Each row of a before or after table is a point. The points were changed in one or more steps. Then noise was added and the rows were shuffled. The steps act on how far a point lies along the listed directions, d1 being the first. Name the steps. A step turns or swaps two directions, mirrors them in a line or flattens them onto one, adds a multiple of one to another, or multiplies one. Angles are multiples of 10 degrees, from the lower direction toward the higher: turns from -170 to 170, lines from 10 to 170 but not 90. Use the fewest steps. Two steps may share a direction if one is a turn and the other turns, adds or multiplies; they go together, in the order done. Otherwise the lowest direction goes first.

Directions:
(1): [ 14  18 -43]
(2): [-46  -2 -16]
(3): [-7 45 17]
Before (14 x 3):
[[ 18  22  27]
 [ 19  -7  11]
 [  2 -20   5]
 [-20  -4   6]
 [-11   4 -20]
 [ -9  -1  18]
 [ 27  -6 -28]
 [ -3 -16  11]
 [ 15   7  28]
 [ 24 -17  20]
 [ 14  17 -60]
 [ 25  -8  14]
 [ 17  -8 -15]
 [ -2  -8  15]]
After (14 x 3):
[[ 25   0  18]
 [ 33  31   9]
 [ 26  20  19]
 [ -4  -2  19]
 [  0 -10  19]
 [ -3   5  16]
 [ 26 -31 -10]
 [-15 -10 -18]
 [ 17 -20  -3]
 [ 31  -3  23]
 [ -9  16  11]
 [ 10 -37 -51]
 [-24   7   3]
 [ 26  -3  31]]
Steps: turn d1 and d3 by -50 degrees; multiply d2 by 1.3

Directions:
(1): [ 13  29 -17  41  36 -37  12 -14]
(2): [ 23   1  -7 -28  20 -11 -60 -22]
(3): [ 18 -23 -33  40  -8  16 -28  37]
Before (14 x 8):
[[ 15  13 -19  31  28 -35  -1 -13]
 [  0  -5   7 -20   3   7 -10  -3]
 [ -1  -2 -11   0  -7   7 -11  11]
 [ -1  18   8   0  13 -16  13 -26]
 [ 18  19 -11   5  32 -25 -30 -21]
 [ -5  -2  -2  -6 -10  12  -2   2]
 [ -7  -3  -2  16   5  -6  -1   5]
 [  0 -11  13 -11 -16  12   0   0]
 [ -2  14   4   7  12  -2   2 -20]
 [ 10  -9  -3 -17  -7   2 -41  -4]
 [ -1  12  -5  24   3  -9   8  10]
 [  4 -14  -7  34 -14  10  -4  21]
 [ -7  -1   3  -9 -17  14  22  -3]
 [ -3  -1   1  11  -3  -5  19   9]]
After (14 x 8):
[[ 14   7 -11   7  10 -16 -28  -9]
 [  8  -6  -5  28  -7   3   8  12]
 [ -6  -3  10 -13  -7  18 -12 -11]
 [  0  13  -9   5   8 -10   0  -1]
 [ -1  -4 -13  22 -16  14  24  15]
 [-11   1   8  -5   6  -8  -2  -7]
 [ -9  13  14 -15   1  -6   2  -8]
 [ -5 -13  12 -23 -19  21 -10  -5]
 [  0  18   9  17  13 -22  13 -18]
 [ -2   1  22 -60   6 -14 -21 -41]
 [  8   5  13 -54  12  -5 -47 -32]
 [  6  -7  -8   8   5   6  -7  11]
 [ -1   4 -11  14  -2   3   5   5]
 [ -4  -2   6   0  -6  -4  17   6]]
Steps: turn d1 and d3 by -120 degrees; add -0.7 times d3 to d2

Directions:
(1): [-24 -17  28   0 -40 -23  33 -17  19  18 -39 -18]
(2): [ 31  37 -10   4 -40  32 -11 -29   5  11   7 -37]
(3): [ -3 -27  30  34 -22  25  18 -16 -19 -41  32   9]
(4): [ 18   5 -15 -45  17  11  60 -21 -15 -19  -5   1]
(5): [  6 -50 -37  25  25  24   5  -3  21   4 -13 -36]
(6): [ 15   3  -1  11 -12  44   6  14  20   9 -39  55]
Before (9 x 12):
[[ -4  -2 -24 -37  25 -37   9 -23  -9  32   0 -48]
 [-13 -43  -6  41   9   1   4  12  30  -2 -22   6]
 [ 11  -7 -14  10   9  23   4   7  -1 -26  -2 -12]
 [  1  -4 -17 -15  27  19  25   1 -16 -32   8  25]
 [-23 -10   9  -7 -11 -36  15 -19   9   8  10 -48]
 [-12 -15   8  28  12  -9  -8  21  11  16  -6  18]
 [-26 -42   6  22  33  -6 -13  32  16  17  -1 -12]
 [  0 -32   9  58 -15  28 -57  23   9   7   2  12]
 [ 18  -2 -20 -10   0  13  15  -1  -1  -5 -13  19]]
After (9 x 12):
[[ -2 -14 -14 -37  45   1  40  11   3  12 -12 -15]
 [  9  -2 -19  13  10  17 -14  13   8 -11  -8 -18]
 [ -6 -59 -12   1  49   6  13  32  -4 -11 -21  39]
 [-27  -9  11  -8 -10 -41  11 -16   9   9   9 -44]
 [ 21  20 -27   3  -7  44  -5 -15  -3 -13  12 -11]
 [  4  -6  -5  -9  24  -2  38   5  -1   4 -11  19]
 [  5 -22 -28  -4  23   2  39   0  26   1 -37   0]
 [ 20  10 -17   5 -18  16 -11  -1   5   6  -9  10]
 [ -5  27  -4 -27  -3 -43 -21 -21 -11  41  10 -42]]
Steps: turn d2 and d4 by -100 degrees; turn d3 and d5 by 40 degrees

Directions:
(1): [-22  33 -34   2  -2  28  45 -40   0  25  -9   4  17 -24 -17 -43  19 -18
  39  23]
(2): [-31 -29  48  16  14 -16 -13 -31 -19   1 -30  13  35   0 -20  11 -12   4
  53 -38]
(3): [-22  19  14   6   8 -60 -34 -15  -2  33   7  30 -11 -17 -16 -32  42 -11
 -43  -3]
(4): [ -7  16  15  22  44  23 -16  45 -22  19  35 -33  30 -16  -6 -25 -29 -43
  -6 -12]
Before (9 x 20):
[[ 18  -3   3   0   0  22   0  22  -2 -22   5 -11  -1  15  11  12 -23   0
   -4   3]
 [-10  -3 -27  -3 -18  32  36 -37   7  -1 -30  10  22  -5   2  -7   5  -4
   53   0]
 [ 18  -4 -13  -2 -14  14   8  19  13  -5   4  -3 -14  10  16   9   0   3
  -31  17]
 [ -9   3   0   5  16  -2  -7  10  -4  24  11  -5  12  -6  -8 -18   6 -14
  -13 -14]
 [ 13  16 -31 -24 -26 -29  18  -5  22   0 -13  21 -51  -9   1  -8  46  22
  -33  38]
 [ 17  13 -42 -20 -20  14  27 -21  22  -5   0   4 -23   2  23  -3   9  14
  -10  39]
 [-37   1  12   8  -1 -27  -2 -36  -9  26 -24  14  20 -13 -16 -21  27 -14
   17   4]
 [ -7 -10   9   8  -2  20   3 -17 -15  -2 -22  -3  21  -7  -1  16  -5   4
   33  -9]
 [ 11   2  -6   2   7  42   8  37   8 -13  10 -34 -10   5  19  29 -21   2
   -6   0]]
After (9 x 20):
[[  0  11 -35 -12 -14  27  39 -40  14   0 -13   4   0  -5  11 -10   2   8
   28  31]
 [  6  13  -6  -7 -13 -16  -5  -7   7  -3  -2  20 -19   5   2  -8  18   4
  -27  14]
 [  7   9 -25  -1 -17  16  22  -1  13   7  -1   4 -10   0   8  -8  12  -3
  -20  26]
 [ -9   1   3   7  18   2  -7  13  -5  22  12  -8  16  -5  -8 -16   1 -15
   -9 -16]
 [ -4 -17  20   4  -8 -16 -21 -17 -11  -2 -23  13   4  -2   1  24   9  14
    4 -14]
 [-18 -25   6   2 -16  -7   5 -45   2  -4 -42  27  20   3  -4   9  11   9
   46 -22]
 [-18 -25  32  15  15  10  -7   8 -20  -1 -15 -21  36   4  -4  13 -25 -15
   35 -15]
 [ -9  23 -15  -6 -11 -18  -2 -13  19  15  -4  14 -34  -9   4  -2  42   9
  -35  13]
 [ 13  10 -36 -11  -4  57  59  13   6 -14 -12 -27  -4 -11   2  -4 -12   1
   40  33]]
Steps: turn d1 and d2 by 50 degrees; mirror d3 and d4 in the line at 60 degrees

Directions:
(1): [ 12   3  19  20  -7  10  26  -2  13  -4 -41  11  -8  14 -13  10 -10   6
  -4  26 -27  -5   5  18 -13  -4  21  -7 -18   4  20  22  13  -9 -21 -35
  33  21   3  -7  -8   2   2  16  27  12  25  44]
(2): [-11  -6  17 -10  13  16  -5 -18  -3 -24  -9 -13   2  24 -12  -1  -3  -2
  -4  42  23   7  -3  -4  13 -10  -4  20 -38  30   8 -13  17   0  -8  21
 -30 -32  16  16 -33  -1 -37  -1  -9  -8 -16  27]
(3): [ -1  -1   6   9 -17   0 -32  11 -28 -34   8 -14   9 -27  11  -1   3  -9
 -23 -16  13  -2 -15  20 -21  25 -35  -3   1   8  -4   8   5  13 -21 -17
  24  11  43   6  10 -20 -19  13  25 -28 -22  16]
(4): [ -6   3   6 -21  -4  -9  16  18  25 -10 -60  30  13   4  35   8   7 -18
 -14  14  16  21  -7  -9   6   8  -4   9  -6   0   6  -9 -22  42 -24   0
  -6   5  -3  33  17  -5  21  -6  -1 -19   1 -24]
(5): [-11  24 -14  14  10  16   7   5  -6 -23  17  -5  17  21 -12   3  13 -38
  24  42 -22   3 -11  26  15  11  10  -8   9  -9   0 -11 -35  26  18 -24
  -1 -23   4 -38  -3  -5  16   7  17  -7 -24 -11]
Before (10 x 48):
[[-19   3  13 -11   0  11 -23  -6 -14 -42 -11 -10   5  19  -9   5   2 -17
   -3  43  22   6 -20  20  -6   6 -21  17 -38  35   6 -23  12  13  -3   9
  -16 -27  33  12 -29  -8 -37   4  11 -21 -25  28]
 [  1   3  -4  22  -1  -8   7   3   7  -3 -15   5   0   5  -4   4  -2  -8
    6  11 -18  -4  -7  11   2   6  13  -7   3 -10   3   4 -13   9  -2 -23
   11  13  -8 -23  11 -16  17  10  19   5  10   3]
 [ -2  12 -10  25   0  15  14   9  -7  10   5   7  -3   9 -14  10   1  -1
   10   3 -27   2   4  13  -9  -2  11 -16  13 -16   6   3 -16   3   8 -23
    8   0 -13 -21   8   8   7   7  18  11  12  14]
 [-19   2  20 -21  17  17 -28 -12 -10 -23   0 -15   3  16  -8  -9   5  -5
  -12  31  37  18  -3  -9   9 -11 -19  27 -47  36   2 -20  14   3 -13  36
  -58 -46  13  28 -36  -2 -47 -14 -35 -25 -26   9]
 [ 18  -9   9 -11  -2   4 -15  -8  -2   8  20   0 -11  -9   5   4  -9  36
  -15 -27  14  -6   3 -18  -9  -7 -23   9 -17  10   2   3  35 -27 -17  16
   -3   3  13  24  -7  -4 -33  -4 -20   4   8  18]
 [ -8  -3  16  -1  12  33 -26 -17 -17 -36   8 -36  -1  21 -23  -1   4   5
    5  60  22   6  -8   7   3   8 -15  14 -36  31   2  -4  14  -1  -5   7
  -23 -45  31  -2 -38  -1 -34   4   7  -7 -34  35]
 [ 14 -22  15  11 -16  -9 -17  13 -20   1  -7   0 -19 -30  -2  -3 -10  22
  -23 -41   5 -17  -3  -9 -34   5 -18  -1   2  -1  -5  19  26 -14 -20  -4
   24  29  14  17  26  -7 -14  10   6  -3  14  20]
 [  4  12  -8   6   9   6   0 -10   7  -8  19  -6   2  15 -25   6  10  -4
   15   8  -7   1   0   6  -1 -10  11 -10   1  -3   1   0  -6  -7  12 -16
    7   2 -17 -28   3  -2  10   5  -1   8   8  13]
 [ -4  -5 -19 -27   3 -15 -33   6 -17  11  39 -18  12 -19   9 -14  11  11
   -2 -43  29   1 -10  -9   0   0 -18   2   9 -10 -20 -12   8 -11   7  28
  -14 -12   5  12   5   2 -17 -18 -27  -7 -11 -32]
 [ -7   3   3  -5  10  21 -18 -14 -21 -26  23 -24  -5   5 -16  -5   3  -5
    1  22  12  -6   2   6   7 -10 -10   3  -8   7  -3  -6  -3  -6   3   7
  -14 -35  23 -20 -24  -9 -20  -5  -8 -13 -34  13]]
After (10 x 48):
[[ 21  14  -8  20 -12 -12  11  16   7  48   8  18 -20 -25  -5  -1   0  20
    1 -55 -47 -10  16   9 -31  -2  18 -28  27 -34  -1  32  -3 -29   2 -32
   31  42 -37 -25  29  11  36   0  -2  23  42 -14]
 [ 11  -7  -3 -14 -10 -11   1  12   5  15 -18  15 -14 -28  21   2  -1  15
  -14 -40   4  -4  12 -11 -13  -5  -8 -11  24 -24  -6  13 -11  -3 -12  -3
   20  20  -6   3  20  -3  26  -9  -9  -3   6 -20]
 [-12  -6  -3   3   4  -9 -27  -3 -11 -13  13 -17   3  -3   2  -6   0  -5
   -1   1  21   1 -14  -5  12   4 -16  10  -4   9 -10 -15  -2   9   3  16
  -25 -15   9  -2   0 -21 -15  -1  -4 -12 -16  -8]
 [ -4   6  14  18  -1  16  -6  15 -23 -47 -19  -3   8   7 -11   4   4 -31
   -5  40  -8  -5 -20  23 -13  18 -11   0 -14   6   5   2 -12  31 -20 -31
   15  -6  31 -10  13 -19 -10  21  28 -24 -18  22]
 [ 15  -3 -18   1 -21 -17 -20  28  -1  22   9   0  -6 -44  24   1   9  17
   -3 -52  -4   1   0  -4 -27  28 -17 -22  44 -31 -17  21 -21   5   0 -18
   32  31  -7  -6  44   0  44  -2  13   4   3 -38]
 [ 17  24   0  11  -5  16  20  13  13  -7 -14  23   5  11   9  19   2  -7
    3  20 -31   1  -5  17  -4  11   4 -10  -1 -13  15   6 -15  16 -17 -42
   27  12   7 -12   9  -7  15  11  19   2  11  10]
 [ -4   1  -7 -19   6  -9  -9   0  14 -11   0   4   7   3   6   6  15  -3
   -4 -10  25  16  -4 -16   1  -3 -10   2  -1   1  -2 -12  -8  14  -1   9
  -11  -1 -16   9  14  -6   8  -4 -17 -10   0 -11]
 [ 15   0  13 -12  -3  -6  32   1  28  23 -54  18  -4  18  -3   4  -7  24
   -4   8  -9   1   5   3  -5 -19  32   1 -28  -7  15  15  28 -22 -26 -13
   21  18 -14  14 -11  15   0  -3  -3  22  44  25]
 [-16   1  -7  -3   4   6 -11  11 -12  -6   3   4   7   3   8   6   8  -3
   -6  -4  22  16  -3 -11   1   1 -19   5   1   2  -3 -21 -11  24   0  21
  -29 -22   2  20   6   3 -14  -6  -8 -13 -14 -10]
 [  7   2 -20   4 -24 -23 -25  21 -18  14  27   5  -9 -37   7   2   0   5
   -1 -61 -11 -14 -11  18 -34  18 -21 -20  33 -15 -15   4  -1  -8  19 -12
   32  35   4 -12  30  -5  15   3  17  -3   5 -15]]
Steps: add 0.7 times d1 to d3; turn d1 and d5 by 130 degrees; turn d2 and d4 by -170 degrees
